Rows are points. The window is the flat piece filled in between its corners: a triangle in 3 columns, a solid with four corners in 4, and so on. A path goes straight from each point to the next, and from the last back to the first. After which points does the path pass through the window?
In the rows, zero is written as 128.

Window:
[[130 165  96]
 [128  80 157]
 [135 125  96]]
Path:
(1): [ 81  94 158]
(2): [147  82 150]
(3): [147 144 104]
(4): [116 143  92]
(5): [111  92 128]
(6): [163  82 168]
(7): [152 164 115]
(8): [118 141 100]
(9): [103 107  72]
(10): [165 140 126]
(11): [152 147  90]
(12): [119 131  84]
(13): [ 94 142  87]
(14): [160 157 107]
(15): [158 161 118]
(16): [113 148  94]
Through the window after points: 1, 3, 7, 9, 13, 15

Window, 3 rows:
[[113 132 136]
 [156 108 121]
 [ 86 157 116]]
Path:
(1): [ 82 183 131]
(2): [103 164 135]
(3): [ 52 144 123]
(4): [154  84 136]
(5): [158 119 129]
(6): [143 144 158]
(7): [105 106 112]
(8): [120 108 131]
(9): [149 143 122]
(10): [165 124 128]
(11): [128  99 112]
(12): [ 58 162 111]
(13): [ 75 193 132]
(14): [149 141 135]
(15): [138 106 117]
(16): [ 75 123 109]
Through the window after points: 8, 10, 14

Window, 4 rows:
[[151  74 134 130]
 [ 96 139 102 118]
 [115 174  89  85]
 [159  93 158 159]]
Path:
(1): [142  95 107 153]
(2): [122  95 146 118]
(3): [113 105 165 104]
(4): [132 152 101 162]
(5): [163 100 107 167]
(6): [112  88 176 113]
(7): [ 88 141 117  77]
(8): [127 139  96 141]
Through the window after points: 7

Window (6 x 6):
[[187 146 158 150 123  95]
 [172 110 125 179  94 102]
 [134 133 118  66 169 130]
 [ 80 129 129 103 137  82]
 [ 84 128 137 126 156 118]
 [ 83 170  49 149 110 139]]
Path:
(1): [106 143 122 118  96 144]
(2): [ 93 149  63 154 147  84]
(3): [164 139  96 123 160 100]
(4): [108 137 163  89 115 145]
(5): [111 154 128 116 130 122]
(6): [123 145 106 128 153  89]
(7): [126 126 132 131 152  79]
(8): [116 148 139 107 109 114]
(9): [121 114 144 122  87 137]
(10): [ 86 172  56 159 162 109]
(11): [135  93  89 142 165  76]
(12): [138 131 152  97 136 116]
(13): [112 160 108 145 112 134]
(14): [127 140  81 147 126 101]
(15): [108 156 103 119 190  68]
(16): [127 109 160 119 113 109]
Through the window after points: 1, 3, 7, 9, 13

Window (8 x 8):
[[119 155  87  76 123 118 116  75]
 [153 172 110  93 111 150  79  93]
 [106  74  81 191 119 105 155 198]
 [132 121 104 130 179 122 106 129]
 [113  96 129 130 125  81  90 147]
 [115 170 104 130 136  96 119 147]
 [ 66 101 124 176 126 127 146 165]
 [173 161 142  74 139 120 125  89]]
Path:
(1): [136 162 115 162 132  98 128  85]
(2): [ 93  97  74  69 120 133 120 151]
(3): [118 118 112  68 125 130 118 164]
(4): [120 142  93 150 140 100 115  93]
(5): [146 136  89 169 134 105 140 123]
(6): [ 72 125 109  74 131 135 110 146]
(7): [107 115 123 100 129 101  86 161]
(8): [124 114 117 145 128  87 113 120]
(9): [124 176 105 162 118 115 141  67]
(10): [117 125 103 106 145 123 118 146]
(11): [128 117  92  83 158 106 139 164]
(12): [114 147 144 152 113  95 114  75]
Through the window after points: 1, 3, 7

Window, 8 rows:
[[148 169 144 127 109 150 114 134]
 [121 144 155 203 140 116 122 124]
 [115 147 112 140 172 152 133 220]
 [ 82 138 133  90 130  99 201  95]
 [110  85 151 155 148  83  96 190]
 [120  60 132  81 152 148 116 152]
 [141 151  38 103 157  96 107 148]
 [172 150 146 150 102 104 191 184]]
Path:
(1): [170 117 152 121 196 118 132 149]
(2): [105 107 127 129 118 126 134 165]
(3): [108 133 103 132 132 135 111 129]
(4): [130 139 134 113 177 113 120 150]
(5): [131 144 145 140 152 116 145 160]
(6): [101 121 141 140 111 147 158 178]
(7): [106 112  89 120 128 120 114 135]
(8): [120 137 109 111 178 110 114 137]
(9): [127 136 145 106 169 109 149 133]
(10): [ 87 105 117 104  92 132 167 122]
(11): [ 96 116  81 141 122 117 138 179]
(12): [140 157 100 118 174 129 122 177]
Through the window after points: 1, 9, 11

Window (9 x 9):
[[134 169  89 158 123 122 126 131  94]
 [ 97  77  87  93 168 105 161 156 158]
 [132 123 127 168 165 108  78 163 121]
 [175  88 158 155 146  81  86 113 132]
 [176 114 132  93 150 142 140 126 173]
 [103 163 112 151 196 129 169 109 112]
 [109 128 147 178 181  85 149 161 167]
 [170 128 115 185 155 135 108 121 133]
 [118  66 137 134 113 121  98 138  96]]
Path:
(1): [150  80 128 166 190 103 128 177 125]
(2): [112 116 133 113 150 113 132 112 167]
(3): [112 115 103 140 161 123  99  99 153]
(4): [147 117 114 123 159 104 170 169 130]
(5): [144  81 131 154 135 120 149 156  87]
(6): [126 102 113 125 144 113  96 130 157]
(7): [116 143 120 166 146 105 101 135 141]
(8): [149 107 129 147 203 124 152 167  94]
Through the window after points: 7

Window, 11 rows:
[[132 148  93 112 130 129 143 165 136 114 135]
 [117 104 145  88 154 147 131  73 100 133 146]
 [123 115 168  90 132  99  96  90 191 178 114]
 [ 89 155 177 141 138 167 137 101 121 136 141]
 [149 130 176  73 123 135 110 105 209 110 123]
 [111 137  66  96  45  83 155 163  79  71 105]
 [125 122 134 177 155 168 135  48 103 132 128]
 [106 180  91 110 122 116 107 145  87  68 111]
 [160 137 148 133 121 164 102  98  91 144 154]
 [121  94 160 100 127 129  90 152 170 114 108]
 [ 74 153  77 124  93 132 108 139 130  80 158]]
Path:
(1): [104 134 127 126 110 113 132 122 133  80 166]
(2): [ 82 155  82 120 104 156  98 130 122 116 123]
(3): [117 160  93  98  80 169  89 124 163 136  97]
(4): [125 134 150 108 141 115 119 110 136 104 129]
(5): [127 137 163 114 128  98 118 120 146 130 145]
(6): [112 114 135 105 130 149 105 107 159 143 106]
(7): [117 138 104 120  87 164 109  99 112 143  71]
(8): [118 149 125 107 142  99 149 147 115  86 187]
Through the window after points: 1, 3, 5

Window (12 x 12):
[[137 144 185 166 135 112 134 129 133  88 134  90]
 [126 139  91 171 124 135 115 122 105 219 114 120]
 [128 173 113 205 154 204 124 133  85 153 108 128]
 [213 183 138 144 148 125  72 142 138 164  88 157]
 [158 145 130 110  75 164 100  87 126 157  85 122]
 [138  98 145 107 153 124 140 113 136 120 125 130]
 [105  94 173 178 133 135  99 169  82 107 111 125]
 [130 119 152 113 118 130 140 205 102 138 199 111]
 [137  88 114 174 164 116  37 153 168 148 103 131]
 [135  96  89  97 131  97 116 152 116 113 135  98]
 [170 163 158 121 146 164  93 110  82 140 129 114]
 [ 82 149 116 135 178 136  93 100 135 126  83 135]]
Path:
(1): [130 116  98 145 144 121  90  90 126 116 132 162]
(2): [129 134 112 130 138 143 106 145 110 169 103 109]
(3): [141 141 125 127 138 140  98 158 127 158  60  86]
(4): [150 139 154 157 112 138 105  83 126 115 156 158]
(5): [152 148 129 162 121 116  93 111 144 102 139 172]
(6): [132 136 165 157 154 160 103 152 100 164  89 102]
(7): [132 131 139 140 137 139 121 165 112 149  98 104]
(8): [163 119 124 159 129 130  76 116 111 123 154 145]
Through the window after points: 3

Window (12 x 12):
[[192 118  98 103 131 101 133 104 138 148 112 144]
 [139 133 152 236 154 162 127 145 133 107 145 163]
 [156 174 117 108 100 102 124  94 118 162 132 142]
 [141 126  89 111 108  96 134 118 134  96 122  89]
 [145 131  88 128 106 113 168 159 132 147  91  92]
 [152 112 117 137  98 152 160 122 107 114 103 107]
 [168 155  92 129  93 150 120 148 137 122 107 127]
 [156 121 181 180 135 135  97 107 167 141 118 137]
 [108 146 180 157 181 137 118 116 139  75  91 148]
 [137 151 122  77 159 131 103 172  47 100  89  24]
 [111 125  90  71 158 125 133  50 182 144 127 134]
 [132 105  85 106 101 105 111 110 129 154 103 142]]
Path:
(1): [131 118 151 107 129 112 130 140 130  91 124 135]
(2): [159 136  80 132 133 142 120 121 117 139  89  90]
(3): [154 136 115 183 107 140 118  94  95 133 117  73]
(4): [123 127 147  98 180 140 145 183 162  96 121 192]
(5): [134 144 136  98 117 137 137 158 127 126 161 159]
(6): [154 121  97 124 127 103 108  72 139 142  60  86]
(7): [147 130 105 165 160 113 121  79 125 133  65 148]
(8): [152 134 148 112 129 133 130 145 144 108 144 130]
Through the window after points: 3, 7

Window:
[[102 137 136 105  95 170 120 114 156 168 126  59 105 150]
 [124 107 100 126 105 169  84 161  88 143 140  97 123 167]
 [130 100 116 124  85  98 188 139 169 140 134 226 170  53]
 [121 122 129 112 137 134 108  91 164 114 106 218 145  72]
 [166  84 142 123  99  96 145  92 133 147  73 176 167 109]
 [168 144  96 121 117 122 162 118 126  90  97 134 123  85]
 [108  96 176 111 136 144 116 138  79 126 156  52  63 151]
 [ 78 149 134 132 158 110  98 150  87 157 131  32 125 158]
 [135 126  96 102  88  74 128  70 133 116 153 168 124 118]
 [149 173 164 119 149 145 118 144 104 159 162  85 100 195]
 [143 113 113  70 159 125 101 159 114 187 133  69  84 139]
 [123  89  87 148 139 112 173 101 167 130 104 190 115 131]
 [168  93 109 134 148 124 143  77 151 115 168 132 170  97]
 [132 138 135 172 118 139  84 131 107 194 142  76  68 122]]
Path:
(1): [132 122 138 100 116  99  96 151 165 116  97 130 118 160]
(2): [147 116 132 118 131 105 106 144 145 130 117 122 111 127]
(3): [102 134  94 106 145 170 168  95  90 186 156 114 124 135]
(4): [131 128 109 113 117 140 147 118 110 141 124 147 118 107]
(5): [128 105 125 124 120 109 112 119 154 131 122 124 132 114]
(6): [138  90 126 122 138 107  90 148 171 144 128 121 127 152]
(7): [123 175 122 107  84 160 168  94  47 141 144  98 113  77]
(8): [118 129 130 130 115 122 170  96  88 207  91 153 130 101]
(9): [157 113 119 127 118 115  99 121 162 119 124 140 137 125]
(10): [134 144 136 106 113 116  85 143 176 120 126 109 105 133]
(11): [131 115 131 115 133 123 146 108  99 144 138 129 130 134]
(12): [109 120 132  97 127 150 191  96  58 167 104 118  84 114]
(13): [134  97 128 146 124 109  96 142 178 115 152 125 129 138]
(14): [149 117 127 122 117 114 118 135 158 126 105 125 138 115]
(15): [126 132 135 112 124 142 128  87  89 151 140 145 118 108]
(16): [129 123  99 141 105 144 184  89  69 170 153 140 112  66]
Through the window after points: 2, 12

Window (14 x 14):
[[132 108 159 111  80 126 110  99 124 126  54  94 121  70]
 [170 121 145  74 152 168 141 211 137 169 119 141 112 120]
 [166 202 120 159 151 117  88 153 108 126 129 186  67  92]
 [191 173 139 139 132 127  87 168 107 161  78 143 169 135]
 [120 165 177 119 112 126  90 149 165 115 153 122  73 170]
 [190 144 138 153 127 109 177 144 139 162 101 112  96  50]
 [148 143 111 156 104 117 139 118 124 144 183 181 133 150]
 [130 138 197  96 107  95 151 167  97 184 161 104 131 100]
 [161  93  94 147 157  95 111 145 100 136  79 142 142 122]
 [161 159 127 125 130 111  52 105 118 151 130 101  82 138]
 [104  95  86 191 125 135 124 118 105 183 128 166 117 162]
 [ 66 110  76 142  99  87 134 133 134 195 145 169 119 132]
 [123 122  88 155 130 167 120 133 135  60  99  92 153  98]
 [135 157 174 103 159 160 145 125 164 166 100 155 139 129]]
Path:
(1): [158 157 105  94 132 144 140 120 130 146  85 116 108 169]
(2): [145 132 111 124 132 115 148 117  67 134  68 172  88 155]
(3): [151 142 129 157 142 116  79 167 164 147 157 127 134  92]
(4): [128 113 131 151 144 113  78 149 137 148 156 172 140 118]
(5): [168 139 115 124 130 121 151 133 106 146  85 122 116 129]
(6): [168 156 110  98 134 143 130 156  82 155 121 138 110 146]
(7): [146 128 168 128 131 122 111 166 157 159 119 130 120  92]
(8): [150  93 166 149 138 119  83 119 179 135 117 164 146 111]
(9): [120 155  82 148 121 145 164 146  83 153 115 111 104 128]
(10): [163 170 137 118 132 144 132 137 100 141 107 130  93 129]
(11): [163 138 146 140 131 116 103 147 131 140 127 138 130 104]
(12): [125 121 131 165 125 126  95 145 132 127 134 149 123  93]
Through the window after points: 2, 4, 6, 8

Window:
[[151 129 150 106  88 168 161 150 121 153 144 118  86 141]
 [ 96 133 109 103  92 143 143 151 148 143 128 139 160 137]
 [177 161 130 132 119 116 138 125 160  93 137 139 125 109]
 [ 78 125 144 157 130 102 148 141 129 147 112 126 141 158]
 [ 94 189 166 104  89 157 175 126 151 137 149 126 135 121]
 [ 89 156 140 119 103 122 129 167 115 140 159 131 138  82]
 [ 99 172 110 161 126 128 125 158 148 141 135 118 106 150]
 [ 98 147 144  88 141 169 113 175  95 110  82 147  99 135]
 [105 142 183  85 124 161  33 109  67 129 186  70 114 159]
 [117 134 118 140  91 147 168 148 108 108 171 140 123 151]
 [184 169  69 129  92  68 120  85  98  88 157 123  57 102]
 [154 169 106 112 131 107 175 132 154 133 161 177 104 129]
 [ 92  71 146 184 147 176 103  83 163 139 121 147  92 176]
 [108  92 132  71 147 184 147 116 119 117 196  68 145 127]]
Path:
(1): [120 138 141  97 127  83 148 161 173 121 156 129 118 142]
(2): [108  87 168  98 119 124  97 137 143  96 151 128  93 160]
(3): [ 99 136 117 168 147 192 136 109 127 154 103 143 114 142]
(4): [126 172 112 127  87 165 148 119 102 135 128 123 115 111]
(5): [ 94  85 155 118 132 100 154 185 167 103 200 155 140 186]
(6): [112 122 170 113 142 108 131 159 172 110 149 136  81 136]
(7): [108 135 111 142 114 172 116 103  96 141 125 130 132 152]
(8): [115 171 130 137 113 153 132 131 130 152 140 123 136 117]
(9): [ 82 151 178  70  96 130 195 142 157  86 148 139  92 161]
(10): [104 144 136 110 109 105 142 156 146 114 158 132  93 130]
(11): [128 162 135 134 130 170 119 125 115 133 113 124 141 135]
(12): [128 160 105 150 113 129 134 116  62 156 169 153 202 179]
(13): [ 95 132 147 130 129 151 129 163 214 111 110  95  17 109]
(14): [105 136 160 112 120 126 139 146 126 107 137 137 117 138]
(15): [113 142 109 134 127 148 135 141 117 142 119 125 124 139]
(16): [105 134 123 174 100 183 124  92  81 149 141 116 131 127]
Through the window after points: 2, 4, 6, 8, 10, 12, 14

Window, 14 rows:
[[130 113 164  93 104 164 102  52 159 127 131 127  96 133]
 [ 97 166 130 141 117 115 119 156 163 130 125 177 121 142]
 [129 124 137 160 145  77 103 127 142  80 143 162 116 118]
 [123  82 172  96 125 141 121 116 180 154 168 143 102  82]
 [156 111 159 123 106 160 132 137 136 111 116 142 137  91]
 [159  79 176 103  76 116 126  55 153 206 120  94 112 128]
 [131 101 175  94  95 138 187  62 158 153 154  71 101 130]
 [ 49 154 116 161 171 104  82 132  88 127 130 129 167 132]
 [100 140  42 134 174 106  86 138 119 127 143 120 165 159]
 [123 109 133 127  81 137 133  97 157 135 122 129  65  62]
 [109 168  99 188 186 128  64 139 121 151 155  75 141 168]
 [105 152 124 107 138  97  74 170 103 113 141 114 111 138]
 [133 154 124 135 150 124 120 130  93 135 157 183 101 115]
 [ 96 110 122 144 178 121 114 148 119 132  95 138  97 160]]
Path:
(1): [109 108 174 164  88 129 110 138 121 112 184 157  98 113]
(2): [105 117 132 151 141 124  92 127 105 138 139 139 138 142]
(3): [ 70 204 103 105 166  97 114 101 152 125 125  88 126 101]
(4): [132 147  95  93 167 101 103 112 175 152 127 131 132 115]
(5): [ 94  82 195 189  72 162 137 110  85 113 142 134  87 120]
(6): [138  86 163 153  81 171 137 110 119 117 143 136 106 153]
(7): [ 98 156 114  70 171  82  93 111 162 142 116 129 111  84]
(8): [144 133 147 129 152 129 120 137 159 143 120 126 123 107]
(9): [ 97 100 139 127  80 151 113 112  86  95 143 151 140 114]
(10): [ 88  96 139 142 105 114  89 125 104 128 165 132 146 150]
(11): [108 184 109 139 211 127 121 133 149 140  73 126  93 117]
(12): [152 142 137 121 168  80  95 129 184 149  93 127 120 100]
(13): [106 116 131 138 121 145 122 124 110 135 158 127 116 131]
(14): [113 124 153 124 110 128 107 139 136 124 156 152 108 150]
(15): [109 158 104 126 159 119 119  88 150 145  82 111 121 101]
(16): [116 155  91  99 178 127 114 113 153 139  88 119 126 124]
Through the window after points: 2, 8, 10, 14

Window (14 x 14):
[[ 74 159 145 143 148 135 150 129 127 111 118 183 170 127]
 [132 113  53  88 141  64 175 139 154 136 149 130 137 113]
 [144 130 144 132 108 159 152 112 121  99 163 182  97  98]
 [149 117 119 121 111 100 100 117  60 116 148 139 123 132]
 [ 91 157 135  49 130 134 143 160 157 102  90  71 113 124]
 [127 178 137 109 139 127 181 114 117 136  60 147 139 171]
 [144 135 131 111 208  66 157  61 126 143 117 119 116 151]
 [120 140 155  77 118  86 153 139 135 171 196 177 105  57]
 [ 89 115 132 140  96 123 155 185 142 129 120 140 103 116]
 [161 112 184 137 154 177 106 112 101 131  67 135 187 156]
 [187 115 246 123  99 119 164  71 100 100 103  91 166 136]
 [114 144 125 101 147 140 126 124 158 110 146 157 122 207]
 [ 74 144  60 120 159 142 162 161 105 154 151 101 133 164]
 [171 191  92 115 131 102  81 113 130 133 161  54 100 155]]
Path:
(1): [111 129 114 132  86 177 126  97 150 151 108 108 108 125]
(2): [120  97 128  89 124 125 123  84 149 145 106 156 150 158]
(3): [137 186 146 135 160 143 139 164 120  90 155 120 113 181]
(4): [143 141 142 108 136 115 163 140 118 110 128 139 129 140]
(5): [111 133 149 117 112 107 138  63 132 148 137 120 125 117]
(6): [113  90 123 124  98 143 139  96 155 160 134 125 107 121]
(7): [143 155 149 106 149 104 141 139 109 112 149 143 135 121]
(8): [133 149 137 116 163 102 137 144 109 101 141  85 137 157]
(9): [146 157 132 120 107 127 118  95 131 137 132 132 124 131]
(10): [121 117 112 138 114 144 137  64 125 136 150 162 119 120]
(11): [140 153 163 115 130 132 152 152 119  96 135 148 124 122]
(12): [204 176 126  79 204 120 164 134 104 124 146 151  90 128]
(13): [ 97 124 147 137  90 106 117 105 146 128 116 111 143 145]
(14): [103 131 105 104  64 153 157  77 123 145 129 142 156 126]
(15): [157 156 189 125 194  89 158 140 119 110  94 129 118 153]
(16): [136 148 138  95 150  89 149 154 115 126 140 128 125 135]
Through the window after points: 2, 8, 10, 14

Window:
[[141  88  95 122 162  73 107 143 141 142 100 161 159  77]
 [ 80 131  85 136 137 119 155 140 114 191 164 167  81 115]
 [152 130 170 129 184  92  80 157 124 134 166 179 107  72]
 [ 78  81  96 136 162 183 140 203 148 137 176 132 161 142]
 [119 116 143  91 134 115 114 151 143  63 144 131 154 141]
 [144  95 139 180 115 133 153 119  93 122 160 108  83 122]
 [133 114 101 126 133 173 132 153 174  65 142  75 121 150]
 [ 76  83 174 111 132 106  88 158 123 162  89 100 124 149]
 [101 117 164 153 162  83 108 164 150  85  91 154 139  85]
 [112 101 134 169 171 149 139 121 120 165 122 199 110 136]
 [ 84 100 131  89 176 107 148 116 164 157  99 159 179  70]
 [155 142 162  95  88 106 109 167 172  92 117 149 131 104]
 [149 141 109 140 134 114 112 184 142 135 144  82 171 155]
 [130 139 122  73 135 175 177 151 127  88  99 162 121 109]]
Path:
(1): [ 74 142  96 114 146 147  92  93 100 146 136 172 142  81]
(2): [121  80 150 128 137 110 161 181 163 122 115 106 131 145]
(3): [134  98 126 133 141 120 143 151 146 128 125 131 115 148]
(4): [ 90 132 125 141 161 138 117 137 104 138 151 156 127  77]
(5): [102 169 105 166 157 116  92 120 102 142 137 125 176  69]
(6): [135  58 150 114 148 131 158 167 151 116 137 148  81 154]
(7): [141 110 173 102 131  77 144 173 150 110 102 138 132 144]
(8): [ 89 126  97 118 130 171  77 119 151 133 144 145 149  57]
(9): [ 83 114 132 124 112 131 117 113 108 131 109 129 180 127]
(10): [133 101 138 122 171 122 122 203 158 140 134 127  94 134]
(11): [125 109 164 127 169 126 178 147 172 122 147 142 120 133]
(12): [131 127  69 137 125 136  71 151 115  93 116 134 145  92]
(13): [ 93 125 141 139 137 147  97 131  88 120 145 130 128 100]
(14): [151 101 109 119 164 100 173 174 195 145 110 168 116 123]
(15): [136  89 129 140 136 130 153 152 124 130 149 115  98 130]
(16): [120 121 135 169 124 133 125 121 108 119 146 131 124 111]
Through the window after points: 7, 9, 15
